Every row gives one point. Examples show where two turns around zero, p and q, send a point. Write where each new point lands after one turn and then the other. Backwards means that the second turn is done in reverse. Each puzzle has new turns, and all numbers are rounded.
In the rows, 128 means zero.

Turn p:
[118 107 142] => [126 105 142]
[159 140 165] => [160 147 161]
[129 101 155] => [140 102 153]
[ 90 131 147] => [ 94 121 152]
[129 168  70] => [111 167  72]
[143 122  88] => [138 126  86]
Turn q:
[106 126 114] => [104 125 117]
[130 142 146] => [133 144 143]
[146 156 120] => [146 153 114]
[ 75 110 114] => [ 73 111 123]
[134  72 118] => [130  71 126]
[177 162 157] => [182 163 146]
Where do these land?
q, then p: [145 146 143] => [144 151 136]
q, then p: [171 115 166] => [180 130 155]
p, then q backwards: [103 125 128] => [105 117 127]
p, then q: [ 94 125  75] => [ 82 113  87]

Turn p:
[110  85 146 148] => [106  91 126 161]
[110 144 115 138] => [115 150 114 131]
[116 154 117 103] => [118 150 128  97]
[114 158 133 138] => [116 160 135 133]
[136 160 142 100] => [133 148 157 100]
[152 155 125 165] => [157 160 128 156]
[157  40 118 103] => [150  37 108 118]
Turn q:
[191 135 102 176] => [193 157 117 170]
[107 148 150  97] => [ 96 136 149 101]
[ 86 140 148 128] => [ 84 120 144 133]
[103 121 113 104] => [104 121 107 108]
[154  96 127 134] => [164 107 123 126]
Where do these land?
p, then q: [119 162 124 116] => [108 154 139 114]
p, then q: [125  99 139 103] => [128  93 125 110]
p, then q: [113  72 110 127] => [133  89  82 131]
p, then q: [121 101 109 104] => [128 109 100 104]
q, then p: [149 131  93 100] => [149 146 114  89]
p, then q: [120 158 153 172] => [116 148 157 174]
p, then q: [150 172 169 175] => [138 157 185 174]

Turn p:
[154 111  94 134  93 120 123  89] => [144 103  89 134 100 129 134  87]
[123 168 157  97 115 132  95 151] => [138 161 154  96 103 127  93 150]
[125 142 160 181 151 157 152 151] => [116 154 156 184 150 156 133 151]
[105 113 119 143 130 157 151 164] => [ 96 122 118 142 140 153 139 167]
[ 73 142 165 167 137 119 144 173] => [ 80 154 167 164 129 109 135 178]
[ 88 148 100 137 147 137 151 119] => [ 88 158 105 129 152 123 143 124]
[169 112 137 115 144 112  65 128] => [170  95 144 116 134 114  73 115]
[142 105 127  68 112 118 115  71] => [147 101 130  68 111 126 140  74]
[174 111  94 112 125 101 155 107] => [173 105  91 122 134 116 162 108]
Turn q:
[117 174  76 184 115 158 136 116] => [126 186 107 191 108 158 119 138]
[ 74 118 124 104 160 128 152 146] => [ 84 120 114 117 175 137 152 147]
[147 164 159 125 142 119  93 158] => [148 143 162 110 146 107  85 146]
[ 96 153 126 155  95  73 123  94] => [ 89 163 131 154 104  76 132  98]
[150  94 123  79 149 150  97 108] => [148  99 111  81 141 158 113  92]
[139 164 188 164 125 131 116 103] => [142 143 198 158 129 114 114 106]
[135  67 130 100 103 145 122 157] => [121  68 116  94 101 146 126 145]
[156  85 147 112 150 160 164 112] => [161  83 135 122 141 161 169 117]
[136 113 116 143 144 106 135 154] => [138 112 106 139 138 105 127 151]
[132 148  92 113  97 110 141 132] => [124 162 102 113  98 118 142 139]
Where do these land?
q, then p: [144 107 142  87 137 118 133 170] => [148  96 132  87 143 124 138 161]
q, then p: [ 87  86 159 137  88 118 163 109] => [ 75 106 148 142 104 124 186 129]
p, then q backwards: [123 170 165 154 111 113 164 134] => [132 177 132 157 101 125 167 118]
q, then p backwards: [151 134 131 143 117 133  83 111] => [148 143 137 137 117 129  83 110]
p, then q: [123 124 145 157 148 101 101 174] => [126 103 138 140 139  84  87 151]
p, then q: [142 125 137 143 182 141 114 122] => [150 117 139 144 172 131 106 108]
p, then q backwards: [107 136  76  71 100 176 117 108] => [113 112  75  55 109 145 100 123]
q, then p: [145 142 135 165 158  96 132 107] => [155 134 132 169 143  96 130 105]
p, then q: [155 148  88 151  85 170 108 137] => [132 151  96 144  84 171  86 132]
p, then q: [104 110 102  73 155 115 166 110] => [122 131 100  91 169 130 186 126]

Turn p:
[118 140 166  96 113 185 173 178 105] => [104 162 163 105 110 190 159 180 124]
[163 113  87 145 115 168 104 170 147] => [158 139  78 158 108 153 101 168 116]
[151 122 160 117 158 102 134 129 146] => [155 124 145 116 175 119 138 133 136]
[144 135 103 168  99 120  90  96 173] => [171 130  99 162 101 100 101  94 155]
[103 144 114 173 165 108 115  90 115] => [ 99 118 123 167 153 109 122  72 125]
[ 93  72 164 155 127  98 118  96 110] => [124  51 162 146 127 114 149 105 132]
[135 158 122 134 119 105 142 149 101] => [105 156 128 134 128  98 146 145 116]
[103 141  96 113 151 135  88 163 155] => [107 133 105 133 143 136  65 151 149]
[ 89  95 153 110 117 108 150  93 113] => [109  80 157  96 117 124 155 105 136]
[141 144  86  95 117 160 161 146 149] => [127 166  83  90 113 156 127 144 132]
[167 145 156 101 127 119 134  98  93] => [147 150 164 101 134 110 144 112  85]
Turn q:
[110 135 143  80 116  93 154 169 174] => [107 126 161  75 126  85 166 154 149]
[155 155 138 154 175 146 130  79 116] => [151 172 135 165 162 162 117  97 127]
[ 91 157 148 152 142 172 151 143 102] => [ 85 151 143 161 118 174 136 154 114]
[140 128 115 148 189  86  87 152 146] => [128 145 104 128 198  86  98 146 126]
[ 93 155 140 138 134 170  82 135 125] => [ 88 151 122 140 113 152  79 145 146]
[118  91  92  95 126 137 139 122 158] => [117  84 114 101 138 131 148 108 161]
[157 132 103 100  93  83 141 156  98] => [166 120 107  81 109 109 154 148  91]
[160 102 135 150  97 154 136 107 156] => [162  98 140 164 108 127 132 115 161]
[115 139 106 165 103 126 141  83  97] => [130 142  94 163  96 139 144  91 104]
[140  85 160  98 105 113 118 136 107] => [143  87 160 101 112 115 107 123 100]
Where do these land?
p, then q: [121 130  93 108 194 160 124 127 101] => [ 88 134  99 123 145 185  90 115 113]
p, then q: [134 119 112 129 166  87 147 154 149] => [112 125 109 115 189 121 147 135 132]
q, then p backwards: [103 145 142 181 177 103 121 120 118] => [140 176 113 162 170 118 114 144  96]
q, then p: [116 159 130 170  70 109 165 125 141] => [120 152 113 140  92  89 188 134 153]
p, then q: [143  88 124  87  88 153  98  84 104] => [171  89 138  97  78 142  95 109 102]
p, then q: [179 114 100  97 105 145  73 100 166] => [205 124  96  97 117 126  79 127 137]
p, then q: [169 140 136 129 110 133 132 125 119] => [160 150 132 125 117 135 140 141 109]
p, then q: [139 123 137 140 130 143 163 134 160] => [142 129 132 136 140 149 158 138 160]
p, then q backwards: [ 79 140 168  87 131  97 107 137 125] => [107 110 177  89 142 133 111 153 167]
p, then q: [ 98 122 137 153 109 151 149 174  97] => [ 87 111 135 158  98 133 153 167 124]

Turn p:
[125 115 153 158 135 152 128 127  86 179 135] => [122 104 146 151 142 146 113 142  92 183 127]
[105  85 176  77 150 174  89 118  55  83 112] => [ 80 108 160  74 160 168  84 137  56  84 100]
[145 156 134 135 119 134 155 162 174 166 131] => [155 143 140 128 116 139 150 139 177 168 157]
[ 92 106  97  73 139 133 136  76 114  94 117] => [ 76 112  97  85 141 114 148  91 107  92 105]
[134 146  95 143 133 110 130 131 160 115  82] => [136 157  98 139 129 118 144 139 170 118  95]
[137 155 139 138 118 100 161 136 127 109 126] => [140 154 147 147 125 114 164 137 128 112 137]
[ 91 147  97 129  79 108 127 132 159 120 132] => [106 154  98 136  71 113 140 120 149 120 144]
[ 98 121 103 127 185 113 124 129 148  89 134] => [100 123 100 135 172 109 118 127 158  84 140]
[150 176  83 150 129 131 128 137 150 131 155] => [170 156  82 144 131 123 136 120 143 139 162]
[171 117 121 143 109 115 138 177 122 159 148] => [180 102 135 137 104 123 133 168 131 149 149]
[170  86 186 174 108 170 124 117 119 170 151] => [164  81 180 162 117 179 102 110 108 173 121]
[117 127 151  89 130  98  96  94 120 120 115] => [106 142 151  98 127  92 104 105 114 113 101]
Turn q:
[ 76 176 106 128 118 169 112 108 132 146 122] => [ 79 164 124 103 112 180 103 120 121 146 132]
[183 108 130 165 140 113 152 132 143  83 110] => [168 115 102 174 140 119 158 119 162  96 109]
[157 108 203 162 118 109 140 104  92 137 173] => [150 119 204 187 125  93 138  94 120 130 144]
[ 91 135  92  94 117 127 113  98 142 169  82] => [107 136 102  70 119 140 108 119 119 179  93]
[145  89 134 120 178 162 146 143 155 121 107] => [151  94 127 123 173 161 162 155 152 129 117]
[137 100  95 155 159 135 148 150 158 146 136] => [128 102  92 149 150 137 148 151 154 156 150]
[152 123  93 123 175 135 127 146 111 137  94] => [156 141  88 124 175 140 139 149 113 141 120]
[147 100 146 144  87 128  79 112 109 119 160] => [160 108 156 145 109 116  73 100 127 116 151]
[107 121 150 150 126  91 144 166 115  75 132] => [102 111 127 168 129  95 132 147 119  73 111]
[143 122 141 139  82 125 161 167 110  99 136] => [143 117 131 165  80 117 142 155 113  93 125]
[108 181 133  91 113 119  94 125 147 161 127] => [103 175 143  73 112 114 104 135 138 143 133]
[ 90 172 113  66 124 123 121  85 122 144 157] => [ 88 154 139  57 114 125 132  93  98 136 152]
Where do these land?
p, then q: [ 90  95 143 120 142 175 116 101 116 127 121] => [106 103 142 107 153 173 101 121 101 140 112]
p, then q: [ 80 150 101 147  96 110  88 153 170 127 108] => [ 88 153  91 115  79 126  84 139 163 124 138]
p, then q: [152 158  80 145 144 140 109  92 107 106 146] => [151 157  76 135 154 135 133  87 104 128 145]
p, then q: [100 179  94 166 162 168 171 137  93 119  82] => [ 86 168  84 155 157 178 170 169 104 148 144]
q, then p backwards: [131 100 178 100 114 153 142 180 102 104 154] => [153  90 166 127 115 104 151 177  89  98 142]
q, then p: [161 103 165 110 116 160 152 135  92 157 164] => [167 101 191 141 125 145 137 135  93 143 147]
p, then q: [126 120 130 100 147 142 187 115 135 141 144] => [114  91 147 121 137 130 181 119 119 147 136]
q, then p: [146 172 155 100  90  78 143 102 118 111 126] => [127 178 156 128  98  89 168 107 110 106 105]
q, then p backwards: [112  95 150 186 162  83 123  90 139 104 130] => [110  96 132 164 181 104 137  67 155 128 134]
q, then p: [163 142 116 147 142 127 105 152 173 162 138] => [160 134 117 125 126 113 115 122 181 148 169]
q, then p backwards: [158 106 136 107 161 111 105 126 145 152 134] => [159 137 127 105 171 115 134 135 140 156 139]
p, then q: [114 143  82 109  93  77  92 113 116 133 122] => [121 149  82 113  91  76 104 115 105 125 111]
p, then q: [131 101 134 128  96 141 133 167 157 122  96] => [138 111 133 119  88 154 125 166 157 116 114]

Turn p:
[112 159 146 172  93 154  97 133 138 117  91 130 167  95] => [120 118 150 186 116 141 109 136 144  72 115 130 156 164]
[135 113 165 133 127 148 119 135 142  87 112 109  89  95] => [155 102 148 118 133 171  90 139 130  97 136 121 127 100]
[128 171 115 136 154 103  90 121 178 102 150 114 108 101] => [103 164 158 140 149 121 102 105 119  89 112 133 118  71]
[ 98 101  91 130 147 174 161  88 115  94 120 166  91 119] => [ 91  78 136  96 130 153  81 106 104 160 139 147  92 156]
[140 101 136  91 140  98 100 137 101 142 136  84 112 103] => [165 145  90 122 146 126 107 159 123 149 111 125 147  83]
[136 155 125 100 159 154 160 109 160 148 102 156 163 124] => [104 121 153 129 103 123 146  95 152 147 145 187 154 130]
[171 107 110 164  88 148 124 133 128 109 167 117 111 154] => [140 134 101 132 171 153 146 117 130 103 157  96  82 149]
[117 131 138 117 142  89  84  91  98 130 104 124 100 118] => [151 134 130 105 147 102  84 125 119 134  74 122 152 122]
[132 102 144 148  98 101 137 161 113 153  91 135 108 147] => [161 115 114 105 101 120 147 162 156 116 102 106 110 150]
[153 127 163 159 140 121  94 114 104 163 163 117 165 106] => [161 129 123 168 178  87 143 152 111 111 133 147 154 131]
[118 115 111 104  89 108 165 156 171 122 140 148 136 139] => [114 136 123 137  78 120 141 117 160 143 159  99  92 114]
[164 102 145 127 157 158 113 153 114  90 155 160 110 169] => [134 132 120  64 150 135 132 131 103 101 191 122 128 142]
[126 138 165 144 124  94 140 131 105 132 128 116 130 138] => [154 112 136 129 124 110 156 136 114 121 106 102 143 122]
[106 167 129 110 149 114 139 162 138 159 125 161  97 146] => [126 163 154  96  77 112 148 131 108 129 112 150 110 124]
[117 115 124 109 117 177 163 108 163 135 167 119 168 177] => [102 139 154 148 142 149 167 114 143 182 189 118 126 149]
[ 96 108  81 111 141 100 143 127 111 148  96  94 159 137] => [ 84 125  92 131 119 123 138 151 149 177  86 122 148 123]
[126 163  89 121 111 134 147 114  97 145 127 126 162 110] => [111 128  95 171 113 128 140  99 112 147 107 148 139 148]
Turn q:
[ 65 154 127 161 146 101 128 143 122 111 127 124 128 118] => [ 81 140 110 124 110  93  86 122 129 138 122 113 160 127]
[ 75  57 122 131 152 149 123 140 121 115 145 113  58 133] => [110 132 118 175 110 108  83 186 110 114 111  93  65 119]
[147 149 152  31 125 125 141 128 121 129 129 115 101 209] => [132 134  85  68 158 187 135 181 115 143 157 174  80 142]
[148 129  34  83 108 132 140 128 146 141 124 132 159 120] => [107 107 107 141 159 153 202 133 137  94  96 152 148  89]
[135  97 148 166 171 134 137 104 153 111 118 174 148 133] => [106 143 188 148 115 133 119 106 149 113 119 126 116 179]
[114 108 124 102 105 129 132 121 128 110 103 143  84 108] => [132 139 119 127 108  93 148 152  98 116 110 144  96 127]
[137 113 148 156 124 144 139 153 141 106 151 133 156 114] => [142  92 147 152 101 133 112 122 141 128 126 129 150 151]
[142 149 157 158 142 146 146 116 129 136 118 102 148 107] => [146 134 169 113 115 129 123 126 135 134 154 106 165 125]
[139 138 152 150 102 152  87 119 152 138 122 107 145 117] => [171 132 152 119 107 141 114  99 135 145 113 128 137  96]
[142 125 153 155 104 129 141 141 128 188 119 148 150 131] => [142 114 147 131 128 121 159 103 160 184 142 112 123 133]
[145 142 102  88 176  49 130 144 133 135 138 117 129 132] => [104 132 108 115 219 115 116 148 133 120 122 155 152 144]
[114 158 121 129 110 122 125 129 119 142 142 135  43 135] => [138 157  76 122 120  84 120 142 144 121 159 132  89 105]
[145 152 128  77 131 142 120 118 105 135 135 157 155 128] => [114 106 131 108 145 152 152 103 102 122 157 161 119 121]
[150 117 121 169 129 140 111 143 109 110 109 114 160 126] => [146 139 138 166 119 151 127 106 113 136 121 110 166 138]
[122 133 131 166  96 124 120  94 112 113 142 106 155 109] => [150 119 124 110 107 125 123  90 121 112 113  84 155 126]
Where do these land?
p, then q: [165 157 174  92 146 102 105 110 137 142 131 162 137 143] => [142 110 141  74 166 127 140  93 130 109 130 153 149 165]
q, then p: [158 136 143 114 149  83 126 160 114 103 130  98 153  97] => [109 129  98 107 148  85 148 147 124 122 150 138 179 143]
p, then q: [101 117 133 115 101 107 124  95 100  92 122 120 121 107] => [155 147 140 139 152 146 121 114 104 141  99  95 129 100]
q, then p backwards: [146  93 130 173 155 165 144 128 118 170 128 157  94 105] => [109 126 154 149  81 119 138 125 186 141 175 139 153 128]
q, then p: [104  80  91 158 110 133 122 114 104 112 129 155 131 160] => [106 111 140 128 144 180 131 123 134 134  77 103 106 153]
p, then q: [134 121  90 135 122 169 174  95 113 128 124 156 115 150] => [105 140 123 120 129 147 144 142 143 121 134 103  53 125]
q, then p: [136 144 146 107 101 120  87 161  90 101 130  95 160 101] => [137 115  62 136 157 101 118 132 124 141 133 156 157 167]
q, then p backwards: [113 179 129 153 141 112 132 101 175 151 129 141 120 145] => [148 119 107  99 141 112 104 123 183 131  95 144 128 155]
p, then q: [109 144 125 111 165 133 143 104 195 140 165 174 108 149] => [127 111 131  64 132  72  98 116 133 137 160 135  81 136]
q, then p: [ 63 151 104 106 129 126 116 147  96 107 109 107 134 139] => [ 99 141  94 164 100 130  98 151 101 150  97 133 138 156]
q, then p: [167  81 142 172 133 149 162 168 152 159  77 143 135  97] => [169  96 166 142 124 106 213 152 154  96 126 121 116 131]
p, then q: [107 147 141 125  89 118 131 174 103  96 143  93 117 139] => [164 126 105 136 102 149 138 149 103 125 145  97 172 101]
q, then p: [139 145 180 115 139 127 119 133 143 132 145  98 179 110] => [162 138 124 126 147 107 113 150 147 146 174 147 172 136]
q, then p: [112 117 127  87  95 105 117 137 112 136 126  96 133 125] => [127 122  78 110 116 133 121 149 132 149 111 159 135 125]
q, then p: [138  91 100 161 151 158 147  97 132 148 119 124  90 170] => [125 137 168 136 128 192 153 125 112  92 113 119 103 100]
q, then p: [150 161 128 116 126 100 114 144 149 154 152 120 156  98] => [117 111 127 123 142  82 114 129 152 140 156 161 147 107]
q, then p: [133 111  94 135 124 169 113 109 141 107 115 135  92 141] => [131 111 135 137 111 165 118 100 113  82 114 120 105 135]
